Rows are points. Any point is a mix of the corners, with weights that add up to 1. It lies inside the corners' shape when no weight is negative. Is each point inside? If not, which corners have a negative weight?

Corners:
(1): [-40  -6  13]
(2): [-39 112  76]
(3): [ 39 -23 -56]
(4): [78  1  4]
Points:
[ 27 -30 -32] -> outside (2)
[57 23 27] -> outside (3)
[ 64   2 -24] -> outside (1)
[-16  75  45] -> inside
[ 6 36  5] -> inside
[ 9 -5 -5] -> inside
[47 39 19] -> outside (1)
[-32  29  20] -> outside (4)
[ 2 64 53] -> outside (3)

Corners:
(1): [ -7  -6 -16   1  15  15 -13   2  -1   1  22  -2]
(2): [  7 -17 -11   8  17  -4   1  17 -15 -12  -7 -17]
(3): [  2  26 -36  -7 -73  36   3  21  -5  31  31  36]
(4): [  9 -15   7 -15  -9  37   2   9  11 -15 -17 -24]
(5): [  21  -24   -3    3   17  -26   -7    5    5  -31  -15 -121]
(6): [  8  25 -16  -8  22   2 -15 -10 -13 -19  16  23]
(7): [  8   4 -21 -53 -21   8 -13 -18  10   6  21  27]
(8): [ 62   7   7  10  23  -2 -27  45  10 -20 -17 -30]
(9): [ -2  15 -40 -20 -13 -11  15   5  29   4  13  16]
(10): [ 11 -11 -18  -9  10  16 -42  -7  24  -2 -52  11]
(11): [  1   9  -2   7 -21  -2   4   3  -6   6  30  10]
(12): [ 91  -6 -10   2 -28  19   4 -19  19  18  -1 -11]
(13): [  9  14 -16  -9  -2   0  10 -16  -4  64   2 -14]
Points:
[ 17   8 -14  -7  -5  11  -6  -3   3  12   5  10] -> outside (5)
[ 37  -3  -6   6  -5  -7   6   9   5  -7  -2 -54] -> outside (1, 7, 10)
[ 18 -16   9  -1  29 -17 -13   4  -5 -21 -24 -72] -> outside (1, 3, 9, 12)
[ 11   2 -13 -22 -21  10   5  -8   2   3  13  -3] -> outside (1, 8, 10)
[ 29  -1  -6  -5   5   9 -17  14  10  -7 -14 -12] -> inside
[ 15  17 -24  -4  -9   8 -11  -1  14  25   1  21] -> outside (2, 4, 5, 7)
